Each row is a point. To make a cloud, some directions were put in groups of two or more. Within a group, all points are equally far from the middle, so they leave a hole (a ring in 2 directions, a hollow ball in 3). The other directions are filled evenly. Then the cloud was stretched, turned, moved and blurred a little. Count the holes, and give their numbers of directions, smallest first.

Cloud (13 x 2):
[[-1.27 -2.15]
 [-0.54  2.70]
 [ 3.03 -0.55]
 [-1.17  2.51]
 [ 2.32 -1.41]
 [ 1.52  2.70]
 [-1.25  2.42]
 [-3.04  0.02]
 [ 3.07  1.49]
 [ 2.61 -1.15]
 [ 1.20 -2.05]
 [ 2.62 -1.14]
 [ 2.91  1.70]]
Holes: 1 (2)

Cloud (19 x 3):
[[-2.48  1.86 -2.12]
 [ 1.70 -1.43  1.75]
 [-1.88  3.01 -3.55]
 [ 2.30 -2.66 -0.61]
 [ 2.54 -2.42 -0.63]
 [ 1.81 -1.08  1.76]
 [-1.94  0.24 -4.16]
 [-1.32  1.78  0.42]
 [-0.27 -1.29 -4.35]
 [-2.14 -0.71 -0.73]
 [-2.37 -0.34 -1.51]
 [ 2.62 -2.09 -1.73]
 [ 0.64 -3.10  0.19]
 [ 0.11  1.47  1.35]
 [-0.71  3.81 -3.03]
 [ 2.94 -0.09  0.28]
 [ 2.12  2.50 -1.22]
 [-0.76 -1.59 -3.78]
 [ 0.97 -2.17  1.63]]
Holes: 1 (3)

Cloud (28 x 4):
[[ 2.48 -3.10  1.10  0.39]
 [ 1.75 -1.85 -2.31  0.53]
 [-0.53  3.03  0.32 -2.73]
 [-3.19  0.57  0.64 -1.93]
 [ 0.94 -4.72 -0.06  0.94]
 [ 1.30 -0.05 -3.04 -2.91]
 [ 1.61 -0.37  2.13  1.51]
 [-0.48 -4.10  0.52 -2.97]
 [ 1.93  2.11 -2.24 -1.97]
 [-1.08 -1.18 -3.70 -1.37]
 [ 1.42 -0.22 -1.63 -4.26]
 [ 2.08 -3.45 -0.04  0.84]
 [ 1.70 -0.70  2.73 -2.14]
 [-1.53 -0.95  2.76  2.06]
 [-2.51 -3.42  1.04  2.56]
 [-1.05 -2.06 -1.78 -3.68]
 [-1.30  3.78 -1.28 -1.01]
 [ 0.50  1.08  0.73  2.56]
 [-2.71  2.10 -2.09  1.16]
 [-2.70 -0.48 -1.58  2.90]
 [-2.27 -1.18  0.88  3.39]
 [ 1.60 -0.02  1.59  1.83]
 [-2.99  2.20 -2.13 -0.01]
 [ 1.67 -1.74 -2.48  0.37]
 [-2.77  0.74 -2.01  2.25]
 [-0.59  0.50  1.25  3.00]
 [-1.64  2.73 -1.46  1.69]
 [-2.33 -0.62  2.77 -0.41]]
Holes: 2 (2, 2)

Cloud (28 x 4):
[[-1.32 -1.32 -0.28 -1.04]
 [ 1.82  0.12  4.90  2.85]
 [ 2.72 -0.51  2.45  4.15]
 [ 1.07  1.12  2.86 -0.32]
 [-1.65 -3.45  1.30  1.13]
 [ 0.40  0.81  3.48  2.07]
 [ 2.41 -2.49 -0.14 -0.86]
 [-1.44 -2.31  3.14 -0.64]
 [ 1.34  0.67 -1.17  2.53]
 [-2.07 -2.38  1.27  1.85]
 [-0.33 -1.61 -1.60  3.76]
 [ 2.06  0.97  2.51  3.51]
 [ 0.34 -1.12  3.58 -3.53]
 [ 3.54  0.39 -0.29  0.06]
 [-0.42 -1.53  1.83  0.13]
 [-1.68 -2.73  1.71  3.35]
 [ 1.62 -1.56 -0.77  3.00]
 [-0.02 -2.88 -2.41  0.96]
 [ 1.72 -0.42  3.03  2.35]
 [-1.82 -0.01 -1.43 -1.58]
 [ 0.89  0.66  0.39  2.39]
 [-1.38 -0.80  2.85 -1.59]
 [-0.63  2.44  3.96  1.77]
 [ 0.63 -1.84 -1.23  2.55]
 [-0.75 -1.92  1.38  5.32]
 [-1.16 -0.14  3.36 -1.84]
 [ 0.79 -0.58 -2.51  0.98]
 [ 1.10  2.63  2.09  1.64]]
Holes: 0

Cloud (54 x 6):
[[-2.50 -0.55  0.30  3.60 -1.33  2.03]
 [-1.75 -4.47  0.46  0.51  1.89  3.17]
 [ 0.57 -1.84 -1.61  2.04 -1.76  0.72]
 [ 2.68  3.23  1.78  0.61  1.17  1.58]
 [-0.65  1.33  2.15  4.95  2.14  0.52]
 [-1.11 -0.58  0.19  5.01  1.73  2.44]
 [ 1.36  3.38 -1.64  0.72  0.86 -0.55]
 [-0.36 -2.76 -1.58  3.13  0.76  1.09]
 [-1.36  3.35  0.89  2.74  0.36 -2.11]
 [ 1.19 -2.70 -0.94 -0.20 -2.06  0.65]
 [-0.75 -3.36  1.30  2.93  2.09  3.46]
 [ 0.69  0.65  0.02 -5.16 -1.96 -0.17]
 [ 1.52 -2.68  0.76 -4.42 -1.81  1.25]
 [ 3.03 -2.06  0.73 -2.62  1.27  0.61]
 [-2.15  3.01  1.24  0.72  0.23 -1.72]
 [ 1.90 -1.49  1.35  0.92 -1.94  2.94]
 [ 0.98  3.66 -0.31  3.60  0.40 -2.96]
 [ 1.13 -2.41 -1.74  1.99  0.34  0.30]
 [-1.00  0.56  0.53 -2.41  0.93 -3.07]
 [ 2.82  0.49 -0.37  2.15 -1.29  1.60]
 [ 0.36  0.81 -0.69  2.36 -3.09 -0.68]
 [-0.66  1.42 -1.80  3.29 -0.49  1.14]
 [-0.99  3.43  0.57  2.91  0.81 -2.27]
 [-1.90  1.28  1.25 -0.18  0.74  3.85]
 [-1.33 -1.36  0.93 -1.33  2.17 -2.05]
 [ 1.40  0.61  0.35  1.72 -3.40 -0.86]
 [ 0.47  0.04 -0.47  2.29 -3.12 -1.02]
 [ 1.38  2.27  1.72 -0.24 -2.49  2.29]
 [ 1.83  4.08  2.46 -1.16 -2.01 -1.31]
 [ 1.33 -1.85  2.58  0.06 -2.63  1.51]
 [-0.15  1.12 -0.78  2.57 -2.96 -0.68]
 [-1.11 -4.56  1.75 -0.41  1.16  4.32]
 [ 2.69 -0.78  2.49 -3.52  1.93 -0.17]
 [ 0.20  0.79  0.19  4.16 -0.80 -2.95]
 [-0.62 -4.08  2.99 -1.62 -1.08  3.38]
 [ 1.55  2.54  0.31 -2.59  0.93 -3.27]
 [ 1.11 -1.41  1.73 -5.66 -1.91  0.55]
 [-0.32 -1.02  1.63  3.41  0.75  4.30]
 [ 1.22  0.38  3.96  2.35 -0.87  0.21]
 [ 1.56  0.52  2.63  3.73  1.75  2.16]
 [-1.00 -0.53  0.90  4.48  0.34 -1.92]
 [ 0.51 -1.01  4.25 -3.93  1.07 -0.08]
 [ 2.18 -0.11  0.48  1.34 -2.48  2.05]
 [-0.39  0.07 -0.48  2.79 -2.80 -1.11]
 [-1.02 -1.56 -0.17  2.45 -2.21 -1.27]
 [-0.89  1.84 -0.30  2.89 -2.52 -1.38]
 [ 2.54 -1.57  2.91 -2.07  0.41 -1.36]
 [ 1.81 -1.76  1.27  0.02 -2.90  1.20]
 [ 0.97  3.31  0.37  1.79 -2.56 -2.53]
 [ 1.35 -0.54  3.70  3.09  1.10  0.61]
 [ 1.73 -0.45  1.51  0.96 -2.73  2.10]
 [-2.13  0.88 -0.47  3.14 -1.83  0.75]
 [ 0.80  1.53  2.71 -5.13 -1.81  0.72]
 [-1.21  2.70  0.54  1.72  2.81  0.16]]
Holes: 3 (2, 2, 2)
